Every row gives one point. Examples show where two turns around zero, p and q, send a point. Where does a point land after both, in the order given? Backwards means that the second turn is done in reverse. Each puzzle has new turns, and all numbers are rounded.
In the rows, zero is written as 128.

Turn p:
[162 150] -> [ 91 111]
[ 92 132] -> [163 119]
[130 103] -> [129 153]
Turn q:
[108 144] -> [148 144]
[102 124] -> [130 154]
[174 116] -> [105  86]
Where do these land?
q, then p: [119 154] -> [101 129]
p, then q: [160 137] -> [131 161]
p, then q: [105  94] -> [151  94]

Turn p:
[117 173 112] -> [165 141 158]
[144 112 190] -> [109 161  74]
[103 113 136] -> [138 109 106]
[113 115 113] -> [130 103 130]
[140 124 132] -> [117 135 127]
[150 131  84] -> [111 118 173]
Turn q:
[111 127 113] -> [109 125 115]
[134 126  96] -> [122  99 114]
[149 103 193] -> [152 159 189]
[135 167 120] -> [152 131  95]
[111 117 118] -> [106 126 126]
Where do these land?
p, then q backwards: [109  91 138] -> [126 138  87]
q, then p backwards: [148 130 112] -> [105 120 120]
q, then p: [113 103 148] -> [154 141 107]
p, then q backwards: [163 167 149] -> [102 137 177]
q, then p: [106 148  93] -> [133  90 153]

Turn p:
[108 162  97  96] -> [146  82 100 109]
[148 123 122 122] -> [142 125 142 138]
[129  92 112 129] -> [110 116 160 135]
[113 162 172 121] -> [141 160  94  96]
[143 101 137 172] -> [101 157 144 162]
Turn q:
[ 98  73 112  90] -> [109 161 142  65]
[129 141 131  96] -> [102 147 133 140]
[164 156 126 154] -> [158 120 119 170]
[119 146 119 139] -> [126 119 106 135]
[129 124 153 161] -> [144  92 140 130]
Where do these land?
p, then q: [137 117  96 107] -> [143 124 162 112]
q, then p: [106 110 105 119] -> [147 102 123 109]
p, then q: [126 119 170 134] -> [ 99 128 114 157]
p, then q: [141 174 133 110] -> [159 165 122 144]
p, then q: [106 144 176 141] -> [ 99 149  90 149]
q, then p: [152 105  89 157] -> [177 120 139 158]

Turn p:
[153 100  99 131 109 139 133 112] -> [ 99 103 117 119 117 106 134 155]
[148 138 104 102 167 119 136 119] -> [131 124 149 135 136 115  80 148]
[112  77 119 123  93 177 123 153] -> [127 142 100 128  95 119 183 173]
[138 148 182  95 140 114 159 130] -> [160 137 178  91 123 150 117 112]
[ 82 149 139 135  99 130 154 113] -> [154  99 141 147 135 146 169 108]
[156 148 138 150 172 105 127 156] -> [140 153 114 104 161 123  83 109]
[117 120 128 171 142 137  84 114] -> [105 150 100 153 129 100 134  94]
[109  98 107 141 113 107 101 138] -> [ 91 142 107 147 146 139 148 140]
[137 174 136 104 117 124 135 119] -> [147 103 143 127 111 156 104 113]
Turn q:
[107 124 166  90 121 142 118 130] -> [135 124 119  95 149 137  94 156]
[120 136 178 138  97 121 190 133] -> [126  91 140 143 195 150 147 152]
[117 131 101 150 134 123 114 115] -> [127 148 122 147 110 105 138 126]
[131 160  97 137 150 141 128 160] -> [105 114 106 146 115 112 115  88]
[121  31 120 136 154 118 142 114] -> [107 180 136  75 125 143 194 137]
[133 128  95 149 119 144 111 122] -> [110 142 141 148  99 111 126 126]
[146 114 123 140 148 142 128 110] -> [124 124 143 111 110 112 148 124]
[128 160 193 143 129 110 110 126] -> [164  79 101 134 128 135 126 168]
[133 145  98  83 123 109 118 112] -> [163 155 139 129 129 126  97  98]
[146 151 108 115 106 130 122 159] -> [119 122 133 152 119 149  96 103]
Where do these land?
p, then q backwards: [103 139 143 110 151 130 163 136] -> [141 131 136 110 110 105 139  89]
p, then q backwards: [110 166 116 143  70 160 170 144] -> [161 149 185 149 162  81 126 136]
q, then p: [180 142 136 129 106 155 136 128] -> [112 159 140 108 107 119 171 115]
p, then q backwards: [124 143  93 134 121  97 111 114] -> [122 151 131 135 106 139 145 166]
p, then q backwards: [143  95 177 142 143 102 123 115] -> [127  88  93 106 145 153 155 117]
q, then p backwards: [138 142 115 142 145 149  98 138] -> [153 133 123 127 119 155 106 107]
q, then p backwards: [112 115 125 119 148  78 104 172] -> [123 151 137 149 102 136  92 181]
p, then q: [119  86  97 143 132 133 140 113] -> [124 137  90 136 150 144 157 112]
q, then p backwards: [123 125 150  88 136 147 107  93] -> [168 127 138 114 156 138 162 145]

Turn p:
[140 126 115 155 124  49 130 146 115] -> [110 115 101 114 201 124 102 130 110]
[106 114 120 143 121 135 108 121 193] -> [179 135 146 102 142 138 170 124 131]
[144 102  89 116 120 143 141 109 149] -> [112 116 174 121 130 128 162 119 120]
[140 171 120  62 115 132 131 119 155] -> [113  95 141  79  91 120 130 147 168]
[ 85 103 114 117 129 105 128 145 142] -> [133 169 137 102 155 106 136 134 130]
[128 178 160 112 171 110  94 142  99] -> [120 129  69 140 122 136  97 138 186]
[101 169 141 156 132 133  82 133 105] -> [150 152  96 136 125 178  98 140 147]
[ 89 139 132 147 128 146 117 115  99] -> [129 169 113 136 110 159 119 132 118]
[153 106 148 127 167 148 143 131 102] -> [111 126 118 180 115 104 134 108 133]
[152 105 154 153 102 145 155  91 130] -> [135 101 126 149 106 128 152 128  71]
[153  98 119  94  96 155 144 143 105] -> [107 118 178 148 107  99 114 149 115]
[144 124 125 156 130 134 162 140 141] -> [137 113 134 131 132 118 123  89 105]
Turn q:
[ 81 108 154 102 106 152 145 148 142] -> [161 142 135 184 158 124 117 119 145]
[145 130 147 103 120 130  91 100 127] -> [128 113 131 104 135 143  81 115 135]
[144 146 146 119 143 145 151 133  67] -> [ 65 144 139 142 141 155 135 112 127]
[147 113 181  98 212 123 162 101 150] -> [ 94 115 184 169  89 107  75 133  75]
[145 129 101 155 106 160 128 115 124] -> [117 106  80 125 126 137 143 136 141]
[132 151 126 146 118  64 153 105 100] -> [101 114 160  86 157 100 165 123 113]
[147 154  99 138 121 159 110 125 147] -> [123 127  88 112 113 134 119 160 149]
[150 100 109 131 101 131 130 118 135] -> [138 113  88 121 133 118 128 111 115]
[119 140 129 114 144 120 156 175 124] -> [120 179 143 148 126 115 144 133 123]
[122 138 134 159 103 128  80 146 133] -> [154 126 124 101 112 140 138 117 177]
[149 107 102 145 133 121 111 108 148] -> [144 102 105 105 104 125 127 132 107]
[ 56 120 107 126 128 101 118 162 138] -> [192 157 157 135 144 136 164 145 128]
Where do these land?
p, then q: [120 200 157 120 134 102 169 163 179] -> [161 128  96  76 155 129  69 124  70]
p, then q: [158 136 138 123 120  93 131 141 115] -> [161 134 136 122 110 150 138 120 105]
q, then p backwards: [147  79 144 172 112 167 140 114 138] -> [180 148 168 142 166 143 146 114 130]
q, then p: [117 157  91  89 129 116 136 131 111] -> [116 143 115 131 111 123  95 107 173]
q, then p: [108 141 129  87 113 128 115 145 123] -> [137 111 111 134 116 144 127 113 169]
p, then q: [145 135 129 130 156 156 114 138 146] -> [131  95 112 131 114  98 118 128 130]
p, then q: [104 121 130  80 161 148 134 102 124] -> [142 137 131 134 166  81 142 153 147]
q, then p: [150 141  87 159 128 144 129 138  84] -> [110 160 163  96  95 121 123 101 118]
p, then q: [148 117 143 173  95 123 100  81 132] -> [ 93 139  93 167 110 158 158 105 117]
q, then p backwards: [121  76  93 128 134 136 113 113 127] -> [134 141 156 177 109 131 129 105 142]
q, then p: [ 91 104 166 146 127  95 126 141 128] -> [134  89  91 144 117 112 151 130  98]

Turn p:
[122 142 125 115 155 158 128 150 161 143 139] -> [141 119 142 154 103 138 139 113 126  88 114]
[114 131 106 128 125 127  92 141 159 152 111] -> [128 154 126 149 121 153 121 120 165 103 137]
[155 113 152 144 128 120 122 126 144 108 121] -> [124 124 128 141 148 150 120 158 107 136 129]
[150 110 116 114 150 133 121 142 132 140 100] -> [128 148 118 165 121 138 123 109 110 131 139]
[127 127 158 107  91 120 134 100  89  93 127] -> [150 113 131  87 150 126 124 133 124 186 122]
[121  90 105 118 137 124 138 134 162 125 120] -> [ 96 150 140 141 128 147 108 107 117 117 109]
[172  99 141 121  86  90 119 118 117 148 147] -> [141 156  73 105 148 130  97 155 113 143 113]
[150 130  87 113 142 130 122 147 156 120 135] -> [115 135 112 134 125 160 138  98 111  95 132]
[114 163 143 155 116 149 171  92 100 107 114] -> [122 111 160 107 138  93 182 148 131 162 126]
[113 132 112 127 156 121  98 116 123 144 154] -> [135 116 120 133 144 109 111 107 148  94 141]
[ 93 161 156 126 125 112 157 104  94 129 130] -> [129  92 132 111 124  86 143 134 157 163 113]
[131 137 148 144 113 111 151 142  99  98 125] -> [114 104 125 103 116 125 134 153 115 163 141]
[103 129 116 153 141 170 111 150 126 156 142] -> [143 142 157 134 100 107 126 130 138  84 151]
Turn q:
[157 135 114 133 132 140  95 138 159 108 129] -> [123 147 156  96 128 133 149 114 127 157 117]
[143 101 163 125 131 141 112 115 113 111 122] -> [148 119 146 125 113 121 111 127  87 138 141]
[149 129 116 119 131 141 125 105 119 108 153] -> [142 125 144 100 134 108 140 146 128 129 147]
[102  67 144 139  88 112 128 112 125 153 134] -> [123  99 145 161 155 145  87  98 118 106 162]
[113 165 151 142 128 103 163 157 100 154 117] -> [138 111  69 148 116 135 126 124 137 103  91]
[ 88 149 139 124 148 117 174 144 130 132 103] -> [123 127  94 176 114 135 123 157 147 129  99]
[146 110 129 151 127 133 137 118 142 120 145] -> [134 104 156 115 136 144 133 134 127 128 129]
[160 135 122 104 143 120 116 111 147 137 128] -> [118 149 134  88 131 127 109 143 129 135 124]
[100 147 141 112  94 125 169 153 118 138 111] -> [142 120  72 164 133 141 122 124 148 139 131]
[130 110 110 118 144 152  97 138 139 140 159] -> [125 165 155 118 148 137 150 127 112 113 142]
[141 150 102 141 139 159  99 104 133 129 117] -> [ 89 133 135  99 117 114 159 132 115 140 137]
[105 133 110 132 124  99 168 161  90 132  88] -> [134 122  89 166  83 134 122 116 170 108 125]
[131 134 122 123 135 121  81 107 147 103 158] -> [124 145 167 106 155  90 134 121 121 138 120]
Where do these land?
q, then p: [113 139 134 143 123  93 117 153 144 117 111] -> [119 151 138 154 153 129 143 142 154 141 127]
p, then q: [143 112 126 112 134  63 111 110 112 120 140] -> [ 86 171 161 126 123 116 138 129 135  98 141]
q, then p: [142 117 147 126 116 150 169 130 160 134 107] -> [155 164 146 138 101 117 122 125 115  98 139]
p, then q: [148 142 126 134 154 129 109 115 105 134 118] -> [135 115 150 112 133 131 136 139 143  96 117]
q, then p: [115 143 138 117 117 150 110 113 124 145 133] -> [115 113 119 119 124 100 124 106 134 123 141]
p, then q backwards: [108 147  93 116 127 150 145 118 126 139 110] -> [124 136  93 143 125 127  97 154 124 112 128]
q, then p backwards: [135 142 140 115 125 152 117 149 114 108 140] -> [155 139 130 115 115 151 133 121 106 137 121]
q, then p: [148 143 115 154 114  51 138 117 114 143 136] -> [114 139 145 147 175 186 103 102 136 143 116]
p, then q: [ 84 139 141 138 126 153 128 116 137  91 140] -> [154 132 136 145 135 146  91 142  91 147 122]
q, then p backwards: [103 143 130 119 167 154 121 144 116 138 145] -> [166 130 122 150 125 150 146 123 148 156 123]
q, then p backwards: [145  31 136 129 112 136 142 135 116 129 124] -> [117 109 136 122 152 168  67 176 131  88 120]
p, then q: [151 139 110 133 121 156 127 137 168 138 131] -> [148 106 114 132 107 123 158 145 135 157 130]

Turn p:
[102 101 109 139 166 154 155 121 125 105  88 108] -> [117 123 154 138 103 161 117 132 166 102 169 155]
[174 158 104 122 144 138 137 119  96  99 125 103] -> [162 144 108 130 154 114 126 142 170 150 156 155]
[104 142 102 148 153 167 104 160 111 124 120 122] -> [132 132 150 133 133 143 137 160 163 115 157  84]
[168 138 160 163 107  93 125 156 174 141 122 115] -> [138 138 135 128 160  87 144  86 122  86  82 130]
[163 104 132  93 134 108 127 104 151 130 158 116] -> [ 93 135  89 119 124 101 131 101 126 152 122 153]
[122 119 109 125 141 104 158 157 115 158 140 135] -> [134  84 135  92 111 104 129 131 131 124 134 123]
[115 126 126  94  98 118 127  99 174 105 134 155] -> [101 146  84 124 123 149 117 135  82 114 112 147]
[167 104 141  90 102 100 147 147 145 120 130 128] -> [124 114  85 124 116 101 116 114 135 122  82 155]
[106  98 104 134  95 170 108 117 118 109  85 141] -> [143 131 112 179  95 178 120 135 129 107 144 110]
[105 167 141  89 131 172 147 123 100 107 155 122] -> [123 130 129 118 142 163 141 190 141 173 120 145]
[140 102 154 173 111 111 112  95 156 163 148 141] -> [124 145 141 131 119 118 155  62  83 130 118 115]
[ 99 160 132 156 110 116  99  97  98 173 160  86] -> [130  99 155 142 185 135 151 108  95 174 152  99]
[134 117 119 150 146  97 156 158  92 115 155 134] -> [157 108 138  74 122 122 110 111 156 139 128 120]
[102 164 123 101 114 168 128 134 143 163  86 153] -> [126 120 139 165 115 126 149 195  95 103 128 126]
[119 119 164 142 169 101  89 135 123 108 114 161] -> [115 169 165 121 117 114  75 118 126 127 117 102]
Turn q:
[135 136  96 137 123 132 163 162 101  87 109 133] -> [144  97 162 118 142 145 130 100 145  87 148 111]
[163 106 129 132  98 112 100 123 165 102 104 167] -> [138 203 132 128 138 154 147 107 136 112 123 138]
[158  85 165 115 170 113  90 177 103 155 148 136] -> [117 136 108 125 192 133 159 168 110 165 181 142]
[142 107 136 141 136 118 153 101 123 133 150  91] -> [112 113 144 152 120 147 122 167 102 125 112 124]
[ 94 134 131 131 123 124 102 104 156 110 168 160] -> [134 158 113 111 116 133 109 143 175 157  98 119]
[128 134  85 149 144 135 118 159 117 169 165 121] -> [112  99 108  90 143 125 142 133 106 147 128  76]
[103  92 119 101 150 167 100 135  84 115 113 105] -> [133 116 167 123 170  91  85 124 112 156 152 136]
[ 87  92 145 139 158  96 157 126 168 139 110 139] -> [189 138 136 150 102 114 161 169 131 143 125 124]
[117 154 107 176 171 115 140 106 134 107 140 116] -> [141  97 125 165 132 142 127 129 148 134  88  81]
[143 156 157 100 100 139 114 116 152 100 116  97] -> [ 86 143 146 151 105 126 127  97 144 132 120 169]
[126 157 157 133  90 158 157 122  96 150 109 104] -> [119  82 119 121 104 128 111 106  99 107 120 177]
[130 156 101 109  97  93 101 114 142 140 123 154] -> [110 168  99 110 121 100 137 117 149  96 110 117]
[138 156 136 100 105 160 169 118 125 158 109 139] -> [126 114 105 124  78 124 108 104 108 103 156 148]
Where do these land?
p, then q: [174 170 114 111 161 111 153 138 142 170 174 131] -> [125 128 117 133 112  97 162 184 153  83 172 111]
p, then q backwards: [137 130 172 135  93 100 104 118  88 144 132 112] -> [109 126 123 168 163 163  98 112 129 117 105 102]
q, then p: [141 154 106 113 145  85 152 123 160 134 132 162] -> [137 117  97 110 173 154 151 119 144  95 130 147]
q, then p: [115  89 112 155 169 150 167 104 133  91 130 125] -> [136 150 147 170 139 109 161  94 168 139  97 112]
p, then q: [114 115 139 151 133 162 129 124 166 133  94 151] -> [134 102 141 123 120 159 115 103 158 115 109 162]
p, then q: [109  97 120 157  97 157 151 144 178  97 112 120] -> [150 131 172 137 105 159  83  82 149 127 127 129]
q, then p: [120 124 179  88 109 130 107 146  80 116 116 120] -> [109 158 133  79  90 115 102 138  95 131 121  99]
q, then p backwards: [126 150 126 118 116 121  99 124 142 139 171 150] -> [139 115 122  99 144 137 116 141 138  99 167 132]
q, then p: [158 129 132  86  95 126  99 110  97 145 124 118] -> [122 134 136 101 140 150  81 159 107 139 144  98]
q, then p: [133  98  96 179 154 146 125 153 151  93 111 134] -> [125 145 158 159 134 106 167 115 156 158 130 175]
p, then q: [121 130 112  93 139  98 133 135 101 181 148 128] -> [127 138 139 104 146 102 149 188 104 120 136 132]
q, then p: [106 146 107 162 113 160 148 131 133 105 105 148] -> [125 158 100 174 120 124 133 107 125 142 129 159]
q, then p: [110 132 149 116 138 119  95 114  93 115 114  64] -> [120 130 184 115 102 116  83 102 107 110 128 107]
